Each row of a before or after table is a point. One or more steps were done to the points. Then noise was added and the rows were shuffled. The steps act on how far a point lies along the listed directions, d1 being the first. Name the steps. A step turns or swaps two directions, mirrors them in a line or flattens them onto one, adds a multiple of one to another, or multiplies one. Angles are multiples of 10 degrees, from the lower direction toward the higher: turns from -170 to 170, lines from 10 to 170 but not 90. Use the fewest steps. Two steps may share a direction if one is a turn and the other turns, adds or multiplies; they go together, in the order done. Otherwise the lowest direction goes first.

Directions:
(1): [ -1 -51]
(2): [51 -1]
Before (13 x 2):
[[-33  48]
 [ 83  -2]
 [-40  42]
 [-10  33]
 [ 29 -85]
 [ 10  45]
 [ 61   6]
 [-39  26]
 [ 64 -22]
 [ -6 -39]
 [ 29 -35]
 [ 29 -38]
 [ 67 -21]]
After (13 x 2):
[[ 54  16]
 [ 15   5]
 [ 21   5]
 [ 73  26]
 [ 56  19]
 [-26 -13]
 [-19  -8]
 [ 28  11]
 [ -1   4]
 [ 49  15]
 [-19  -3]
 [  0  -2]
 [-17 -10]]
Steps: flatten d1 and d2 onto the line at 110 degrees

Directions:
(1): [30 39 38]
(2): [-37 -18  47]
(3): [-40  45 -14]
Before (13 x 3):
[[ -9 -47 -47]
 [ -6  29  -7]
 [-12  31 -17]
 [  3 -14 -30]
 [-26 -61 -41]
 [-92   0 -67]
 [ 23  48  29]
 [-69   6  10]
 [-40  13  19]
 [-23  27 -25]
 [ 25 -38   6]
 [ 46  42 -54]
 [ 22  43  14]]
After (13 x 3):
[[-54 -61  32]
 [ 78   2   8]
 [  9  51  58]
 [  3 -31  -6]
 [ 77 -14  90]
 [ 14 -34  19]
 [-23   8  29]
 [ -7 -44 -26]
 [-28  42  -6]
 [ 44  -5 -15]
 [ -5  39  54]
 [  6 -38  24]
 [ -1 -46 -39]]
Steps: turn d1 and d2 by -160 degrees; multiply d3 by -1

Directions:
(1): [-66 -27 -38  25   6 -24]
(2): [ 37  20 -68  -7 -20 -31]
(3): [-18  67 -17  27  26  36]
(4): [ 10  15  28  66 -38 -30]
(5): [ 26  -5   7  18  72 -40]
Before (11 x 6):
[[  -9   13    8   30    3   43]
 [  14  -10  -20  -49  -46   28]
 [  24   12  -31   -2  -55   -2]
 [  25   24  -32  -22   40   19]
 [ -49  -14   -8   -2  -20   24]
 [  -7  -21  -41  -17  -47  -16]
 [ -17  -22    6   43  -55  -29]
 [  48   62 -121  -46  -87   -9]
 [ -27  -46    5  -37  -44   44]
 [ -24    0  -22   -9    2   39]
 [   0   -3   12  -48   17    7]]
After (11 x 6):
[[  10   13  -50  -19  -19    2]
 [  24  -25   27  -14    4   26]
 [  -8   43   13   24    3    2]
 [  66   58 -105  -26  -60  -39]
 [ -17    0  -46   14  -30  -21]
 [  53   38    3   15   -5    4]
 [ -41  -50  -32  -24    0  -13]
 [ -11  -24   29   21  -28   -8]
 [ -36    2    4   46  -21   26]
 [   0   42  -18   22  -18   23]
 [  26   -4   22   25  -20    5]]
Steps: turn d1 and d4 by 150 degrees; turn d1 and d3 by 120 degrees; multiply d5 by 0.4

Directions:
(1): [-13  30 -10 -51   5  19 -73  30]
(2): [  8 -37 -35 -61 -17  38  22 -43]
Before (12 x 8):
[[-18  34  15  68  14 -16 -43  25]
 [ 11 -40 -12  14  -2   6  31  -7]
 [ 21 -48 -10 -50 -10  25   3 -36]
 [ 33 -48 -22   0 -30   9  80 -76]
 [-11   3  -6 -56  -2  40 -61  19]
 [  3   2 -25 -70  45  17 -73  -2]
 [-11 -14   4 -21 -20  19  30 -36]
 [ 23 -23  -1 -21 -23  27  43 -52]
 [  6 -15 -22  17  15   8  52 -12]
 [-13   0  43  98  -2 -72  27  10]
 [ 27 -18 -15 -45  -3  13  27 -21]
 [-47  67  45  72  22 -53 -76  75]]
After (12 x 8):
[[  -2  -81  -19   26  -32    0  121  -87]
 [  11    2   31   71   60  -60   -1    5]
 [   0   -6  -21  -23   17   14  -34   32]
 [ -15  -52  -48  -74  -40   29   21  -54]
 [   4   13   35   17    7  -16  -57   35]
 [  -6   15  -30  -31   17   26  -27   18]
 [   0    7   40   71    4  -24   17   20]
 [   2   54  -16  -56   -4   19 -101   29]
 [  13   36   15  -10   16  -21  -35   43]
 [   1  -49  -21   23  -11   24   52  -60]
 [   1   44   21  -21   -7   12  -54   19]
 [ -25   31   20  -11   -7    5  -35   16]]
Steps: turn d1 and d2 by -140 degrees

Directions:
(1): [ -3 -22 -13 -15  14  72 -45  32 -49]
(2): [ 46  83  36 -18  12  11   7   5 -27]
(3): [-68  32  20  -5 -43 -34 -40  17 -28]
Before (11 x 9):
[[-28 -16 -18 -16 -16 -14 -11  11  -3]
 [-55 -39 -16  22 -10 -32   0   0  31]
 [-23 -12  -2  -6 -19   7 -17   2  -6]
 [-22 -49 -17  -5  -1  20 -20  15  -9]
 [ -2  -7   7  -9   4  38 -35  22 -56]
 [  6 -15 -14 -21   6 -28  31  -8   1]
 [-28   4  20 -34   7  63 -64  50 -54]
 [-17 -11  21  -9 -17 -50  -1  -5  41]
 [ 56  21  11 -43  59  87 -12  39 -54]
 [-50  -4 -11   3 -29  13 -44  25 -28]
 [  4   2   1  -4  11  50 -45  32 -38]]
After (11 x 9):
[[ -37  -50  -21   11   -8   22  -44   22  -13]
 [ -30  -44  -15    5  -11  -25    5   -4   20]
 [-119  -51    4  -15  -38    7  -83   45  -31]
 [ -51  -50   -9    3  -19    5  -38   16  -33]
 [ -13   43   46  -20  -22  -50  -11    5   16]
 [  32    0   -9  -25   18  -17   40  -10   -2]
 [ -51   30   17   16  -26  -70   10   -7   30]
 [-120   11    3    7  -76  -50  -63   27  -27]
 [ -47    1    7   -4  -37  -21  -20   -1   -2]
 [ -49    8   -5  -16  -36  -44  -13   10   -3]
 [  49 -104  -48  -22   78  110    2   26  -11]]
Steps: turn d1 and d2 by -60 degrees; multiply d3 by 2.5

Directions:
(1): [ 12 -26 -32  26  43  12 -44 -55  65   0 -40 -19]
(2): [ 27  12 -61 -72  -1  35 -35 -20 -35 -38  18   6]
(3): [-31 -47  13  -6  -5  71 -22  59  40 -13  15  35]
(4): [ 37 -87 -35 -24   3 -16  52   9  -1  37  14 -16]
Before (10 x 12):
[[  -8  -60  -30    1   11   44  -31  -17   53  -20   -1   -2]
 [   7   12    6    1   13  -20   17  -10    7   11  -17  -10]
 [   7   16   -8   16   27  -10    4  -32   15   -3  -18  -16]
 [  31  -13  -19  -25   15  -16   20   -4  -15   13   11    2]
 [  -4  -10  -23  -27  -25   32  -26   21   10  -10    8    9]
 [  40   69  -52   -3   15  -67    2  -87  -26   -4  -28  -40]
 [  22  -59  -36   11   19  -17  -10  -29   46   16  -15  -14]
 [ -13  -53   28   14  -14   24   18   36   26    6   -5    7]
 [ -25  -15   24   41   33   16  -38   -1   51   -5  -30  -10]
 [  25 -118  -59   33   56   14  -57  -54  100   15  -58  -36]]
After (10 x 12):
[[-13  33  10  11  13   7   2  -1   1 -14  -4   3]
 [ 16   5 -10   0  -4 -51   7 -25 -11  10  -2 -10]
 [ 27 -32 -17  -5  -8 -53  19 -17 -26  20  -9 -25]
 [ 22  25 -13 -11  16 -25   5 -25 -19   4   0  -2]
 [-36 125  11  12  -6   2 -51 -29 -10 -46 -17   8]
 [ -3  26  13   2   7  -5  10   1  13  -3 -21   0]
 [ 15 -53 -25 -21 -10  -7  25  -9  -4  -2  19 -13]
 [ 19 -48   6   7  -8 -16  40   6   5  24  -7 -15]
 [-12 -40  17   8  11   8   2  31  14   6  -1  -3]
 [ 12 -30 -30 -22 -23   6  -1  13   3  11   8  -9]]
Steps: multiply d1 by 0; multiply d2 by 0.7; turn d3 and d4 by 70 degrees

Directions:
(1): [-11   2 -55 -55  53 -34 -67  16   3  38  -5 -25  29  20]
(2): [-27 -38  22  -4 -33  13 -61   0  50 -23   4  64   2  59]
(3): [ 11 -86 -15 -34 -28 -44  50 -18  26  48 -18   1 -23  -5]
(4): [ 42 -18  -8  25 -60 -39 -41   9 -12 -10  21   2  69 -55]
Before (9 x 14):
[[  5  -6  -1 -16  17   9  24  -3  -7   4  -9 -15  -6 -10]
 [  1  71   8  20  19  32  10  12 -38 -17   8 -24  10 -45]
 [ -3  -2  61  49 -38  25  57 -22   9 -36  -1  38 -19 -15]
 [ 18 -26 -20  11 -29 -14 -17  -1   4   5   9  16  19 -29]
 [  3  -3   8   4 -12   7  -9 -12  10  -9  -2  14  18 -17]
 [ 35  22  -1   3  13   9  57  -2 -41  22   4 -41 -13 -42]
 [  8   3  52  33 -39  38  65 -17  -5 -30   4  26 -31 -22]
 [  5  21  13  15   5  23 -39   8   1 -23  11  23  28   8]
 [-17 -14  11  15  -4   9 -25  -2  28  -7  -4  20  -5  22]]
After (9 x 14):
[[ -10  -52  -12   -5  -21   -3  -10   -6   31   10   -4   37  -13   13]
 [  -6   10  -45  -56   55  -27  -53   14   -4   35   -3  -19   30    3]
 [ -19    5  -36  -46   67  -31  -51    7   10   36  -11  -13   25   16]
 [  -6  122    2   44   15   50 -102   31  -44  -60   31   -3   70  -33]
 [ -15   83   23   29   45   61  -46   17   -9  -53   14   19   22   26]
 [  19  -29   -7  -12   -6   -8   14   -2   -4    6   -1  -13   11  -31]
 [ -22   11    6    5   34   18    1   -8   11    4  -13   -8  -26   14]
 [ -11    4    2  -11   10   15  -20   -8   16   -5   -5   10    9    6]
 [  53  -24  -17   -2  -33  -32  -30    8  -20   22   18  -11   51  -41]]
Steps: multiply d1 by -1; turn d2 and d4 by -80 degrees; multiply d3 by 2.5

Directions:
(1): [-22 -40 -53  56 -42  -7  -6  87  16 -23  40  44 -19   3   2 -39   6 -43
   0 -24]
(2): [  9  26  21   9  21 -58 -14  61  23 -28 -13 -12  48   4  44  84  54 -19
  29   0]
(3): [ 27 -50 -62 -18  45 -36 -32 -16 -50   2  12 -50  -1  59 -15 -16  55  10
  -2 -44]
(4): [ 70  17   2 -30 -47 -20  -7  26 -20   3  -7 -34 -38 -31 -66  37 -48 -43
  27 -46]
(5): [-16  40  -5  58  39 -37 -22   0  34   9   7 -18 -40  16 -93  -4  13   1
   9  71]
(6): [-60  14   6  31 -27  54 -25 -16 -53 -10 -36  -2 -41 -37 -14  27  72   9
  47 -33]
Before (9 x 20):
[[ 16  -5  -9  12  28 -43  -8  51  25  -5  23  30  20  11  24  -2  16 -19
   -1   4]
 [ 35  -3   4 -40  40 -13   4 -23 -39  10 -11 -27  19  -1   9   7 -17  14
  -23 -25]
 [ 61  28  18 -22 -41   6 -29 -27 -41  24 -34 -53 -51 -34 -62  64 -22 -12
   24 -50]
 [ 51 -61 -22 -95  38 -34  -8  12 -39 -10 -12 -54  64  60  81  33  40   4
   -9 -76]
 [ 51 -10  -2   8 -26  -8   7   9 -30  -5 -13 -14 -26  -9 -13  10 -13 -26
  -13 -35]
 [ 58   0  18 -82   5   9  24 -31  -8  16   7  -2  33  -5  42  25 -49   5
    5 -48]
 [ 24 -20  -7 -47  22  -5  17 -60   4  21   3 -16  19  16  32 -18 -37  30
   -7  -7]
 [  1  26  31 -16  31  16 -18 -33   2   2 -19 -24  21  -5   1  15  24 -13
   -4  -4]
 [-23   7  -3   2  -4  41 -19  -5 -41  17 -21  -7 -22 -13  -7  40  52  17
   34 -19]]
After (9 x 20):
[[  58  -99  -47  -78  -52  -16   16  102  -19  -31   26    6   55   29
   112    3  -20  -49  -17 -123]
 [  49  -19    0   -4  -24    6   17  -17  -31    2  -10   -7  -23   -1
    -9  -16  -31  -11  -28  -31]
 [ -33  -48  -43   16  -29   18    8   20    2  -11   23   36    1   -2
    59  -30    1   -4   15  -42]
 [   4  -29  -26   12  -15    3    8   53  -21   -9   17   31    6  -19
    28  -24  -27  -21  -24  -44]
 [  33   16   21  -25   -1    1   24   16   39   32    9   14   20   -2
    13   19  -56    6  -17   34]
 [   3  -44  -26  -36  -65   59   20   27  -33   -4   27   50    6  -29
    67  -13  -22  -26   18 -103]
 [  24    5   -7  -10   35  -35  -28   12  -24    2    0  -10    1    7
    -7   26   51   -6   24  -24]
 [  -2   16   19   12   -7   11   -8   34   37  -11   13   14   14  -18
     4   -7   -9  -45  -10   -4]
 [  51    3    0    0  -69   25    9   -2   19   33   14   14  -52  -32
   -54  -24 -110  -24  -28   -7]]
Steps: turn d3 and d6 by -130 degrees; turn d1 and d3 by 140 degrees; turn d2 and d4 by 40 degrees; multiply d5 by 1.6
